Each row is a point. Before rounding, the points of a table are all equally far from one centre. They may lie mostly on one side of it. Write the centre, to within rounding.

Points (8 x 2):
-0.38 0.51
-0.44 0.43
-0.53 0.24
-0.52 0.27
-0.50 0.33
-0.51 -0.14
-0.53 0.24
0.67 -0.03
Centre: 0.07 0.08

Points:
-0.72 0.68 -0.13 0.15 0.32 -0.19
-0.12 0.59 0.71 -0.13 -0.26 -0.46
-0.24 0.01 0.32 -0.33 -0.75 0.17
0.83 0.09 0.71 0.33 -0.10 0.17
-0.76 0.33 0.52 -0.49 0.06 0.15
0.19 0.58 -0.19 -0.95 -0.55 -0.28
-0.84 0.42 0.02 0.00 0.12 -0.28
0.14 0.70 0.57 -0.11 -0.32 -0.56
-0.42 -0.18 0.30 0.36 -0.35 0.03
0.16 0.22 0.08 0.62 -0.49 -0.14
-0.16 0.13 -0.93 0.13 -0.30 -0.03
-0.01 0.17 0.12 0.45 -0.49 -0.45
-0.36 -0.36 0.60 -0.06 -0.32 0.00
Centre: 0.23 0.16 -0.04 -0.27 0.26 0.06

Points:
0.28 -0.01 0.13 -0.02 -0.90 0.21 0.02 0.04 0.36 0.50 -0.54
0.36 0.33 0.34 0.20 -0.41 -0.35 0.21 0.75 -0.38 0.56 -0.01
0.20 0.74 0.47 0.35 0.28 -0.05 0.05 0.26 0.14 0.23 -0.64
0.21 0.35 0.50 -0.37 -0.53 -0.59 -0.15 0.16 0.33 -0.03 -0.91
-0.38 0.27 0.75 0.25 -0.34 -0.45 -0.23 0.27 -0.23 0.56 0.09
-0.02 -0.47 0.17 -0.17 -0.70 -0.24 -0.40 0.77 0.02 -0.23 -0.08
0.70 0.31 0.31 -0.08 -0.56 -0.33 0.52 0.67 -0.30 0.26 -0.09
0.23 0.59 0.38 0.03 -0.72 -0.31 -0.49 0.63 -0.26 0.21 -0.48
0.17 0.57 0.96 0.25 -0.18 -0.67 -0.14 -0.13 -0.07 0.37 0.32
0.39 0.61 0.53 -0.31 -0.75 -0.12 0.31 0.37 -0.23 0.51 -0.12
0.62 0.00 0.54 0.04 -0.35 0.33 -0.02 0.55 -0.59 0.35 0.10
-0.41 0.45 0.56 0.19 -0.90 -0.57 0.27 -0.01 0.33 -0.28 -0.33
0.35 0.00 0.39 0.30 -0.99 -0.62 0.27 0.57 -0.14 0.25 0.01
0.00 0.78 0.44 0.49 -0.28 -0.09 -0.02 0.43 -0.08 0.53 0.24
Centre: 0.21 0.14 0.39 0.06 -0.30 -0.13 -0.02 0.07 0.04 -0.16 -0.06

Points, 24 rows:
0.41 -0.21 0.00 -0.48 0.57 0.27 -0.39 0.26 0.11 -0.04 -0.32 -0.22 -0.19 0.68 0.10 0.10 -0.29 0.50
0.02 0.13 -0.14 -0.42 -0.16 0.90 -0.86 -0.16 -0.08 0.18 -0.08 -0.28 -0.72 0.88 -0.02 0.16 -0.18 0.39
0.30 0.42 0.42 -0.53 -0.07 0.97 -0.55 -0.06 0.58 0.14 -0.14 0.21 -0.79 0.56 0.25 -0.08 -0.37 0.56
0.26 -0.37 -0.50 -0.38 -0.13 0.60 -0.64 -0.05 0.25 -0.06 0.35 -0.39 -0.66 0.15 -0.18 0.30 -0.47 0.43
-0.01 -0.09 0.09 -0.06 -0.56 0.46 -0.61 -0.24 -0.14 0.15 -0.03 -0.05 -0.21 0.74 0.20 -0.07 -0.74 0.95
0.12 -0.01 0.26 -0.35 -0.24 0.99 -0.35 -0.07 0.23 -0.37 0.12 -0.15 -0.50 0.80 -0.53 0.14 -0.62 0.25
0.48 -0.07 0.28 -0.43 -0.30 0.66 -0.42 -0.39 0.00 -0.04 0.10 -0.25 -0.35 0.84 0.00 0.55 -0.48 0.64
-0.58 0.09 -0.01 -0.54 0.25 0.37 -0.44 -0.68 0.34 -0.11 0.01 -0.36 -0.53 0.82 -0.08 0.31 -0.39 0.52
0.13 -0.23 -0.44 -0.47 0.11 0.34 -0.04 0.09 -0.12 -0.17 0.05 -0.45 -0.06 0.75 0.06 -0.27 -0.34 0.49
-0.19 0.00 0.25 -0.61 0.11 0.72 -0.84 0.14 0.56 0.20 -0.13 -0.74 -0.49 0.22 -0.11 0.27 -0.74 0.52
0.14 0.27 -0.14 0.08 0.00 0.74 -0.16 0.25 0.29 -0.01 -0.18 0.24 -0.90 0.60 -0.33 0.63 -0.18 -0.14
0.33 0.14 0.18 -0.63 -0.40 0.85 -0.59 -0.13 -0.01 0.01 -0.12 -0.38 -0.63 0.43 -0.70 -0.18 -0.61 0.22
0.05 -0.38 0.49 -0.52 0.33 0.84 -0.37 -0.55 0.24 -0.31 -0.29 -0.06 -0.45 0.13 -0.40 -0.07 -0.47 0.42
0.39 0.54 0.18 -0.03 -0.33 0.86 -0.69 -0.39 -0.20 0.16 0.02 -0.34 -0.70 0.82 -0.21 0.28 -0.49 0.44
-0.03 0.12 0.38 -0.51 -0.07 1.03 -0.42 0.01 0.33 0.20 0.01 -0.39 -0.50 0.69 -0.49 -0.05 -0.60 0.57
-0.33 0.06 0.50 -0.15 -0.36 0.67 -0.59 -0.34 -0.08 0.31 0.02 -0.08 -0.72 0.96 -0.28 0.05 -0.32 0.10
-0.12 -0.52 0.19 -0.57 -0.09 0.94 -0.60 -0.14 0.16 0.20 0.20 0.14 -0.49 0.37 -0.25 0.23 0.03 0.10
-0.07 -0.13 0.10 -0.27 -0.12 0.99 -0.20 -0.12 0.36 0.65 -0.25 -0.04 -0.53 0.40 -0.55 0.31 -0.15 0.52
-0.31 0.14 -0.08 -0.25 -0.68 0.56 -0.42 0.06 0.17 -0.25 -0.70 -0.33 -0.48 0.48 0.18 -0.42 -0.17 0.50
-0.19 -0.25 0.17 -0.44 -0.52 0.31 0.00 -0.27 0.49 -0.16 -0.13 -0.30 -0.48 0.49 -0.26 -0.13 0.15 0.37
-0.25 -0.12 0.15 -0.04 -0.14 0.34 -0.52 -0.30 0.39 -0.30 0.39 0.06 -0.19 0.72 -0.41 0.01 0.04 0.45
0.35 0.00 0.07 -0.72 -0.01 0.99 -0.32 -0.64 0.41 0.02 0.03 -0.53 -0.60 0.38 -0.29 0.00 -0.36 0.43
-0.43 -0.43 -0.07 -0.72 -0.01 0.65 -0.63 -0.19 0.41 -0.28 0.11 -0.02 -0.06 0.48 0.00 0.47 -0.08 0.35
0.12 -0.11 0.39 -0.44 -0.10 1.01 -0.34 -0.25 0.22 0.30 0.10 -0.67 -0.39 0.03 -0.35 0.44 -0.81 0.71
Centre: -0.09 0.44 0.08 -0.23 -0.07 0.44 -0.26 -0.19 0.04 0.09 -0.06 -0.06 -0.13 -0.03 0.13 0.14 -0.46 0.05
